Each row of a before or after table is a point. The points were changed in one or more steps. Then noise was added and the rows were shuffled. The steps act on columns, c1 being the first. Write out the steps. A step turns or swaps two columns, mirrors them in a line or flattens them onto one, adds a multiple of one to another, or multiplies or shifts one. Angles are multiples of 10 degrees, from the lower column toward the higher: turns from -170 to 170, lines from 10 to 170 but not 90. Use the fewest steps. Two steps may share a column if one is a turn and the other turns, adds or multiplies; they go together, in the order done. Otherwise the lowest column goes first.

Before (11 x 3):
[[ -5  60 -40]
 [-22  15 -33]
 [ 12  24 -16]
 [  9   0 -12]
 [ 27 -30 -27]
 [  2 -22   9]
 [ 25  32  35]
 [  9 -59 -12]
 [-19  -4  53]
 [ -3 -10  47]
 [-26   7 -26]]
After:
[[ -2 -59 -18]
 [ -5 -31 -36]
 [-41  16  -6]
 [ 36 -11  32]
 [ -4   1 -15]
 [-35  62 -22]
 [  7 -22   4]
 [ 45  28   2]
 [ -7  24 -19]
 [ 27  -9  49]
 [-36   7   2]]
Steps: turn c1 and c3 by -50 degrees

Before:
[[ 34 -26  13  23 -24  -2  24 -23  29]
 [-15  -3 -24 -11  -3  16  19 -18  13]
 [-26  46   9  22  -5  42  14 -21 -26]
 [ 12 -14  30  40 -17 -42  34  34 -11]
 [ 26 -31  20  36  19  -4  17   1  13]
 [ 27 -14  25  32  10  -5  41  43  -1]
 [ 19 -30  21 -15 -17  21  12 -14 -16]
 [  3  -7 -46   8 -17  43   0 -42 -31]
 [-41  -2 -16   3   4  35   9 -60 -40]
 [ 36   3  21  13  11 -30   8   8  -6]
 [-41  17   1  24  -7  30 -24   0 -21]]
After:
[[ 10 -14  26  54   9  -4  40  -6  -2]
 [  3 -30  21 -19 -19  23  10   9 -15]
 [ 36  -9 -44 -34 -18  41   1 -28 -30]
 [  2   0 -22 -21  -3  18  19  -1  13]
 [-29  -1 -16 -52   6  35  11 -32 -40]
 [-40  15   2  12  -7  31 -23 -21 -22]
 [ 24 -28  13  -7 -25  -3  25 -33  27]
 [-32  45  10  -8  -4  42  12 -28 -27]
 [ 20   0  20  13  11 -31   8  -8  -6]
 [-11 -14  31  51 -18 -41  33 -18  -7]
 [ 10 -30  21  21  18  -3  19 -32  13]]
Steps: add -0.7 times c3 to c1; turn c4 and c8 by -60 degrees
